Each row is a point. Two turns around zero, p and q, are shown by what they do to some points. Where does a point land after both, in the order given? Backwards means that the second turn is done in reverse. Each puzzle has new turns, and all numbers are rounded.

Turn p:
[-6 42  4] => [-21  -5  37]
[-16   3   2] => [-3 15  7]
[  1   3 -15] => [12 -4  8]
[ 20 -48   9] => [ 11  -5 -51]
Turn q:
[-8 37 19] => [-35  12 -21]
[-11  -6  11] => [ -9 -13   4]
[-22 -18 -16] => [ 17 -27  -6]
[ 40 -13 -14] => [27 28 22]
Where do these land?
q, then p: [-1 -2 25] => [-10  23  -2]
p, then q: [-34   5  29] => [-25  -5 -37]
q, then p: [ 25  35 -17] => [  2 -18  42]
p, then q: [ 13  -8 -17] => [14  9 16]
p, then q: [-24  -1   4] => [-16  10 -16]
p, then q backwards: [ 21 -29 -24] => [-17  -7 -39]

Turn p:
[ 33 -12 -13 -15] => [35  0 20  6]
[-10 -22   2  21] => [  0 -24 -22   1]
[ 48   9   7 -19] => [ 25   4  45 -13]
[-40  22  17   7] => [-42  12 -19 -10]
[ -3   1 -17  13] => [-4 -7 -3 20]
[-27   1   4  -8] => [-11  15 -21  -4]
Turn q:
[-35  30 -23   2] => [ -7  22  32 -33]
[ 25 -23 -17  18] => [-21  14 -24  24]
[ -6 -16  -6  -2] => [ 4 10  4 14]
[-23  12  10 -12] => [ 18  -4  19 -15]
[ 11  -5 -30  -7] => [-27   7  10  15]
[  0  12  46 -11] => [ 31 -34  -8 -15]
[ 28 -10  20  11] => [  1 -15 -33  10]
Where do these land?
q, then p backwards: [  0  25 -20 -20] => [15 26 17 15]
p, then q: [-16 -21  25 -29] => [-30 -20  29   4]
q, then p: [  3  16  18 -14] => [ 25  -2  -8 -10]
p, then q backwards: [ 7 -7 -1 -6] => [-8 -2  8 -1]
p, then q backwards: [32  4 -7 11] => [ -9   1   3 -33]
q, then p: [-28 -16 -41  29] => [-49  22  26   1]
q, then p: [ 2  0 26 28] => [20 12 14 26]

Turn p:
[-6  9 12  0 16  5 38  6] => [-29   9  -6 -21  -8  -2 -22  -9]
[ -6   5   2   6  14 -17  13 -10] => [-12   6 -15   4   5   0 -18   8]
[ -7 -21   1   9 -48  -4  16  10] => [ 23   9 -24 -29 -23  -3  25   6]
[42 -2 13  5  8 11 12 13] => [-32 -22   7 -20  11   3  20  -3]
[ -7  -8 -36  -4  17   2 -16   4] => [ 13 -16  10  23 -10  26 -13   3]
[ 12 -10   4 -26  16  13 -20 -15] => [-11  -4  32  24  -3  -9   9   9]
[ -5  39 -20   7 -24  12 -20 -22] => [ 34 -19  -8  18   8 -30  -7 -27]
[ -9   7  13  -9  -1 -17 -11   9] => [10 16  8 -5 17 -1 -6 10]
[-14 -20  10  11   1  -5 -11   5] => [ 4 22 -4  6  1 16 12  4]
Turn q:
[  1 -16  -5 -11 -35   0  -5  16] => [-15 -18 -23  18 -14   6 -18  -4]
[-11  32 -31  17  16 -10  27   7] => [  3  15 -11 -18  39   2  20 -31]
[ 12  -6   6  -7 -10   7  -2 -11] => [  8  -2   6  14 -14   3  -6   1]
[ -1   1  25 -12 -20  16 -17   4] => [  2 -18   1  24  -4  -9 -13  23]
[ 16 -21   8 -12  -2  23  -3  18] => [  0 -10  -2   5 -24 -27 -19  -2]
[ 14  30 -36  -9  21 -24  19   9] => [-11  41 -10   0  20  -5  21 -34]
[ 17  13   6  29  17 -17   7   2] => [ -1  -1  12 -11   2  -5  40  -9]
[-38  -7   1 -11   9 -15 -12  -4] => [-12  12  -8 -18  12  16 -13  29]
[-19 -20  16  -5   2  -2   3 -21] => [ 16   1  -1 -13 -11  17  -9  24]
[-17  -9  17  -6  -9   8  -2 -11] => [ 13  -9  -2   1  -2   8 -13  22]
[ 26   3  -7  25  10  13 -16  -9] => [ -3 -10  37   0  -5  -6   9 -18]
Where do these land?
q, then p: [ 32 -12  -8  27 -12  -6  23  13] => [ -3  -4 -26   6 -34 -24   8  17]
q, then p: [-23  16  -2  -7  -4  16  -6   4] => [-7 -1 12 15 15 23 -4  2]
q, then p backwards: [ 47 -16   0  -4  -1   4   7  25] => [ -5  -1  -2  -2 -15  40  17 -32]
q, then p: [ -9  17   3 -17  15 -14   5 -28] => [-13 -14  10 -15  19  -5 -12 -26]
q, then p: [ 24 -20   7  11   0  -5 -15  -2] => [ 10  21 -11 -15 -11 -13  15   2]
p, then q backwards: [-15 -11  12   6   1  37   7   4] => [ 32 -10 -23   2   9 -15   4  -5]
p, then q: [-26   7 -20   8  12  13  -8   3] => [  5 -16  32  12  -2   9  -2  -4]
p, then q: [-21  -4  10 -21   7 -31   0 -10] => [-29  -6   1   9  21 -22  15   2]
p, then q backwards: [ 4 13 10 17 -2 15 -5 19] => [  0   9 -24  19   5  -2  11   0]
p, then q: [-12  11 -12 -20 -14 -28  -9 -29] => [-40  -6   2   1 -10  -8  27 -13]

Turn p:
[ 17   5 -19  17  -6  32   1  16 -10] => [ 28  21  11 -11   1  -9 -24   6 -14]
[ 22   3  -5 -22   3  19  16  12   4] => [ 14  13 -20   4  20   6  -7   7 -21]
[ -7  -7 -29  19 -12  13  -2  16  -5] => [ 16  11  23 -24  10 -15  -8  -3   3]
[-33   6  22  21   8  -3  -9 -17 -20] => [ -3 -21  12   3 -27  12 -11  -5  36]
[ -2 -15   0 -16   6 -20 -15  -9   6] => [-16 -16 -13   1   1 -16  17   0   3]
[ 24  -7  27 -38   1   8   9  30   7] => [ 20  -8 -36   1   9  21  18   7 -35]
[  2  -1  20  -1  -9 -16  11  -2  11] => [-13   4  -3   2  -7  18  19  -2  -4]
[ -4  10  13  26   8 -13 -24 -17 -15] => [-13 -15  15   8 -36  -8 -12  -3  10]
[ 10   1 -18  10  15  11  16  24  -4] => [  7   4  10 -16  18   5 -22  12 -18]
[  5 -10  -4 -19  -9 -13  12 -12  -3] => [-15   8 -21  -3   9  -1   8 -12   3]
[-18  24 -19   9  -6  -5 -11  -7   3] => [ -2  -1  27  15   6 -11  -5 -17  11]
[-16  -9  13  -6   0 -13  -3 -33  26] => [-22   0  -5  19  -3  -2  28  10  27]
Turn q:
[  7 -16  -8  14 -18  -5 -22   5   6] => [  9   5   8 -12  11  13 -18 -23  -5]
[ 11  -9   2   4   7 -19   3  20   2] => [ 17  12   2 -13   9  -1  11  -4  15]
[-10  16   6   3   8 -19   5 -13  17] => [ -9 -12   3 -11 -19  11   7   9  18]
[ -5  -9 -38  12  -4 -25   0  14  -2] => [  0  -4 -23 -30  24   3  -5 -17  14]
[ -6  -5  16 -22  24  48   3 -17   5] => [-14  -4  17  18  -8 -14  14  28 -43]
[ 12 -23  -9   0 -25 -28   7  -3 -12] => [ -2  13   4  -5  26  -3 -24  -9  29]
[ -4   4  18  11  22  46  -4 -16 -19] => [ 12 -15   0  32  -4   5   2  28 -39]
[-18   1  10 -11 -16 -13   6  13  -2] => [-15  24  -9   4  -5   7   4  -6  13]
[ 7 23  9  2  1 28 13 -5 11] => [  6  -7  -2   8 -31 -17  -4  12 -15]
[  5  17  -6 -14   2 -13 -10   2  -5] => [ -5 -11   0   6  -2  -5  13 -18  13]
Where do these land?
p, then q: [-15 -22  39 -16 -20   1  -7  15 -13] => [-12   7   7 -11   9 -45 -29   6  -7]
q, then p: [ 9 23 -9 29 -4 12  6 -5  7] => [  5  12 -11 -16  -6 -30  11  -9 -12]
p, then q: [-14 -16  -1  -6  -4   2   5  11 -27] => [-18  -7  22  -6   9 -18   2  -7  -7]
p, then q: [ -5 -12  17  -7  21 -11  -9  27   5] => [  0  25   0   1  31 -12   0  10  -9]
q, then p: [ 12  13 -19  -8  -6  14   1   1  12] => [-18  -3 -11  -7  -6 -10   9 -19   7]
q, then p: [-36 -34  19  -9  -6   2  -8   7   3] => [ 29 -12  12  20   7  21 -29  -6  13]
q, then p: [  7  -6   6  -6  18 -13  27  -2  16] => [  0  -8  -2   1  16  20  21  -5 -21]
p, then q: [ 21   9 -13  12  -2  19 -17 -26 -13] => [  7 -10   0  -2 -11  20  -8 -33  22]
q, then p: [ 20  13 -24  10  -4 -22   2  -9  10] => [-12   0 -19   4   5 -19  30  11   0]
p, then q backwards: [  1  33 -14   1   5  -3   0 -19   0] => [  7  -3   9 -15 -27   6  -8 -13 -18]

Turn p:
[  7 -22  -8  -2 -28  -3  10 -32  27 -11  -9] => [-18   0   5  15  -9 -41   6 -25  11  -9  15]
[ -5   2   1  -3  27   8 -15  11 -10  -6 -11] => [  8 -16  -9   7   0  29   8   9  -4   3   2]
[  1 -21  -2   3  -3  11  17 -16  -3 -20 -18] => [ -7 -15  12  20   5  -9  -5  -6   8 -13  26]
[  7  37  22  35  -8  20 -10  25  -7  12  15] => [ -2   5   1 -16  41   6  -7  23  -2  37 -28]
[ -3  14   2  35  23 -10  -8  31  -7  20  16] => [ 26  14  11  -8  21  31   3   1  -1  18 -32]
[  3  11  -5 -11  13   9  -7 -14  12   3   4] => [  5  -8 -10 -10  -7  -6  22   8   5   0   3]
[  3   0 -32  -9  19 -11  -8  -5  -4   3 -25] => [ 13 -22 -14   8 -11  10   9 -10   5 -29 -12]
[-32  10  -8  14  14  11  -4   6 -16  17  19] => [ 37  -8  13 -13   3   6  -3  12 -21  14  -7]
[ 16 -14 -11 -26  -5   0  36 -16  -3  -1 -10] => [-13   4   8   0  -7 -15  -2   5   8 -44  20]
[  9 -14  -1 -19   4 -22  12 -32   2 -27   1] => [ -3   3  -7   2 -25  -8  -5 -14  29 -16  31]
[  7  -8 -13  -4   6   4 -28  31 -19   4  24] => [ 21  22 -20  21  -2  17  -4  20 -17   7 -15]
[-11  -8   3 -18 -19  -6  18   7  32 -17   0] => [-29   6  23   6 -30 -14   2  -2   2   3   2]
[  2   9  48  20  -9   4 -22  19  -1  37   4] => [-15  20  -8 -24  37  16   4  -9 -29  33 -11]
[ -3   3   3 -15 -33 -16   8 -14  -3 -14 -12] => [-23  -5  -5  -5 -16 -20 -27 -12   4  -7   5]
Turn q:
[ -8   3   6 -16 -20 -21   6   8  -1 -27   2] => [ 21 -11  13  17  -2  10 -26   5  13  -3  -6]
[ 34  -4 -22  -3  11   9 -13 -30 -17  15 -11] => [-32 -20  -5   3  13 -13  32 -26   7  -3   3]
[ -7 -20 -23   5   9  24  23 -31 -11  17  19] => [-20  23  -5   2   3 -22  32   8  32  16   9]
[  6  23  31  -3   4 -22 -12  29 -21 -11  11] => [ 36  -9  32  -3   3   3  -9  -6 -28 -18   4]
[ -2 -11   3  -2  23   9  -5 -21   2  32 -31] => [-43 -10  -5 -12  -3 -14  16  11 -17   8 -10]
[  6   7 -10 -12  22   1 -16   3 -12  17 -34] => [-25 -28  -4  -5 -10 -21   2  -8 -24  -4   6]
[ 16  28  31   0  -6 -32 -13  10  17  -2   0] => [ 16 -18  16 -10   5  37  -7   4 -22 -27  -6]
[-23  -4 -25  22   1  22  -5 -12   7  -3   5] => [  2  19 -31  -2 -19 -11  14  -2  14  10  -8]
[  0 -13 -13   7   4 -12  11  22  18  -2   5] => [ 11  -2 -13  -6   2  14 -10   7   0  21  20]
[ 10 -19  25   4  -6  -9  -9   9   4 -24   2] => [ 18  -2  11  -3  21  13 -15  -8  -6  14 -20]
[-23  -6 -19  -8   9  19   8 -20  13   1  20] => [ -8  17  -9 -16 -16 -12   6   9  35   6   1]
[ 14   4  17 -13 -22  11  -3  23   8  -7   9] => [  4  16  10   1  12  14 -29 -16  -4 -13   4]
[  4   5  17  -1 -36 -25 -12  19 -18   3   8] => [ 17   3  29  29  -6  25  -8 -13 -17  -5   1]
[-25   7 -18  21   5  26  39 -10  10 -10  -5] => [  4  22 -39   6   0 -22   3  33  18  -2   2]
Where do these land?
p, then q: [-19  -1  -5 -20   6   8   3 -25  -2  -5  12] => [  8   5  21  12   8  20  -5 -12  14   6  14]
p, then q: [  2   0  16 -11  -4  -8 -20  19  13  10 -18] => [-12   9  -8  18 -18 -26   4  11   5   0  -4]
q, then p: [-31   8   6  13  13   3  23   6   6 -29  24] => [-26  20 -18   5  -1   9  11  13  18 -11 -34]
p, then q: [ 19   9   2  -4  10 -32  -8  -4  -8  38 -16] => [-13 -25 -15   2   2 -31 -10  -3  32 -15  -9]
p, then q backwards: [ 14  -2 -20   3  21  -8 -23 -20  -7  -4 -21] => [ 16  19 -29  15  -6  -7  -8 -11   4 -24  -3]
q, then p: [ 30   2 -12 -19  30   7  -2  -2  -7  12  -9] => [ 20  13   9  -5 -32   6  -1 -10  -3  -3  28]
p, then q: [ 11 -13  19  -5 -22 -19   8  18 -16   8 -30] => [ 11   0  -6  -6 -28 -30   8  -7   6  -5 -33]
q, then p: [  7   3 -28 -18  19 -16 -21  14 -32  25  -5] => [ 14  35   9  -9  -3 -21 -25 -20  -9   3  30]
q, then p: [ -4 -20   4  14 -22   6  12  -1  25 -22  30] => [-10 -15 -10 -10  13  -6  40  19   7   0 -24]
q, then p: [-19 -12   7  26 -14  29  13   0  14   0   5] => [  1 -23  -5 -16   2   1   1  15   6  -7 -40]
q, then p: [ -9   7  33  21 -29  18   5   5  -1 -21  25] => [-19 -25 -21 -10  23  11   7  17  34   4 -17]
p, then q: [ -2  20 -23   0  -9  11   9  -9  14 -13   2] => [  2 -11   2   5   3  25 -17  10 -11  19   0]

Turn p:
[ 12 -20  -2 -13  28 -14 -18  -9 -27 -24   4  -9] => [-22 -31  13  22  15  -6 -12  10 -15  -7 -23  11]
[ -7   7  17  -7  14 -19  21  16   6 -14  -9 -44] => [-26  25  33   2  20   0  -1 -15  10 -25   5  14]
[-11  15  -6 -25 -21  38  20  39   1   6 -13 -29] => [-13  56   1 -27  -2  13 -21  -6  -6 -12  -9 -29]
[ -7  10   5 -18   2 -36 -27 -23   8   4 -14  29] => [ -5 -34  -4  -1 -19  28  13  22  19   3   5  28]
[ 15  29   5  18  27  21  -5   4 -15 -25   9  11] => [ 17 -15 -16  29  23  11 -20 -14   1 -22   1 -18]
[  0  -9  -4  -3 -16 -21  38  -3  -7   7 -16   3] => [-2 32  1  7 -3 -8 13 19 -9  7 12 25]
[-13  -6 -18  -4  -9  19  -5  16   1 -12 -17 -14] => [  2  14   7 -24   9  -4 -20  16   1  -7 -11 -14]
[ 42  10   8  -2   3 -17  -8  10  -1   3 -24  -3] => [-21  -1 -15  16   3   0  28  15  11 -30  -4  -6]
[ 4 -9 15 19 13 13 -5 37  9 -5 48 23] => [ 10 -26   1   2  -8 -11  -8 -32 -33 -11  35 -31]
[  5 -27 -34  17  13  13   7  -5   1   8  22   8] => [ 33  -8   5   2  -8 -29   1  -4 -28   7 -17  -4]
[-23  -3  10 -15   2  24  25  14  -7  30 -15  -7] => [ -9  40  -3  -5 -30  -6 -26 -11   4   2  -2   2]
[  6  25 -32   5 -35  -7 -40 -31 -26   3  14  -5] => [  7 -23 -40 -26  32  21  17   4  -4  26 -33  10]
[ -9 -22  28  23   1 -15  10  -9  12   8  -8  13] => [ -1  -6   7  10 -13 -26   6   1  18  12  32  13]
[ -5   0   0  17  12   0  -1 -23  29   8  -3  16] => [ 29 -13   9   6 -15  -5  11  -3  24   6   6   4]
[-10   0   6 -13 -35   3 -12 -32  16   1  21   8] => [  3 -10   3 -14  -3  23  15  -1   5  48   3  -6]
Turn q:
[ 20 -13 -12  19  25 -11  -6  29 -11  -7   1  10] => [ 28  -4  18 -16  -8  22 -10 -15  12   1  11  21]
[ 25   1  25   7   3   4  19   0  25   8  10 -13] => [  7  17  19  -8   8   5  13  19  -6  16 -32  -3]
[-16  10   0   5  22   0  -2 -26 -18  26  16   0] => [-21  15 -23 -18 -18   6  14   6  16  11  17  -7]
[-31   5  17  24 -26 -30  14  -7 -15 -11  16  -3] => [  2  18 -10 -12  23  -8  25  11  -1 -44  19  -8]
[-31 -13 -18 -14 -24  -2 -33  21  11 -19   4 -22] => [  5 -21  -4  23  13 -25 -15  16 -28  -6  34  22]
[  9  41  11 -18 -11  18 -21  25   2  -3 -41 -23] => [ -1   8  -9  19 -21 -23 -10 -31 -48   2 -28  20]
[ 16 -24  19   6  20  13 -19 -31 -25 -25   8 -13] => [-26   1  -3   4 -11  22  -4  23  29 -15 -13  39]
[ -7  -9 -37 -12  25  -6  28  -4  -3  25   4 -18] => [-13  -8  21 -11 -28  18   1   9  -8  18  29 -30]
[ 13  10  -1 -30   0 -13 -25   3  -2  -9   1  -3] => [ -8  15  11  24  -4 -18 -13 -12   4   7   7  17]
[ 14  -6   4  -2 -15  -9   8   8  23  19 -26  34] => [ 15 -12   5  12  26   4  12 -32   3  18 -16 -20]
[  5  13  11  -5 -12  14  19 -12 -30  37  13  32] => [ 11  20 -32   9 -18   7  14  -7  29   2 -10 -39]
[-38  -1  -3   0  -1  15  24   7  23 -18  -2   0] => [  0 -33   2 -20   5 -28   3  17 -14 -11  -3 -16]
[ 21 -13 -15  19  -6   7  -6 -12  19 -24  -2  20] => [  0 -14   4  -6  32  15 -30  -1  14   0 -14   5]
Where do these land?
p, then q: [ -5 -22   7   5  20 -20  -6  -4  13 -28 -23 -10] => [ 20  -9  16 -11  18 -18  26   3  11  -1  -6  25]
q, then p: [-23   2 -22  11 -10   3  23 -27 -24 -19  16  15] => [ -3 -10  43 -25  25  12  -9  -2 -10  -7 -11 -15]
q, then p backwards: [ -5   3  -6 -15 -13 -17 -23   4  -2   0   5  32] => [-2  7 25 37  7  8 10 -8 -4 -2  2 -4]
q, then p backwards: [  1  20  -9  11  25  28 -14   1  20 -10  18   4] => [-37 -17 -14   4 -15  11 -16  -5 -19  11 -11   0]
p, then q: [ 31 -16  -7  -3 -17  17 -26  30 -24  -5  12 -20] => [-26 -14  13   0 -33   3  10  -3 -22 -22  36  11]
q, then p: [  9 -17 -16  20 -22  12  -6 -27   7  -4  21  15] => [ 13 -15  14 -15  -9  -8 -14 -11   3 -32 -21 -21]
q, then p: [-17 -14   4 -18 -24   9  -9 -11  24  -2 -13  17] => [  8  -9  16   0  -3 -39  -1  -1   0 -13  -3  25]
q, then p backwards: [-12 -21 -17 -10  17 -22  27  12 -28  24   3  -4] => [  6   4  22 -10  -4  -4   4  11  49   1   9  27]
q, then p backwards: [ 24  29   4  -7 -22  13  28  -5  30  26  -8 -15] => [ 24 -18 -22 -25 -16  40  13  -3 -10  -4  19 -17]
p, then q: [-20  -2  16  33  13  24  -6  18 -15  25 -28 -24] => [-33   9  12   1  38 -25 -16 -17  -7  13  28  12]
q, then p backwards: [-21  31  29 -11  27 -28  -9   2  15 -11  18 -20] => [ -9 -37  -4  14 -20 -28  24  13   7  22 -12 -27]
p, then q: [ 29   7 -11 -13  13 -15  21  -5  -7   7 -29   1] => [ 21  -8   0 -27   8  -4 -12 -21 -14 -26 -14  -7]
q, then p: [-19 -10  -6 -23 -15 -26 -13  -2 -21  13  26 -15] => [ 19  -3  -2  -8  22   1  10 -36 -25  -3  26   0]
q, then p: [ 13   1  12  -3  31  14   5 -19 -11 -15  15  14] => [  1   5  15 -25 -18  18   8  17  20  -1  14 -13]
p, then q: [ 17  10  21  22 -24   9   8  33  22  -3 -32  10] => [  7  23  29 -18   1 -27 -25  31 -22   0  14  -4]
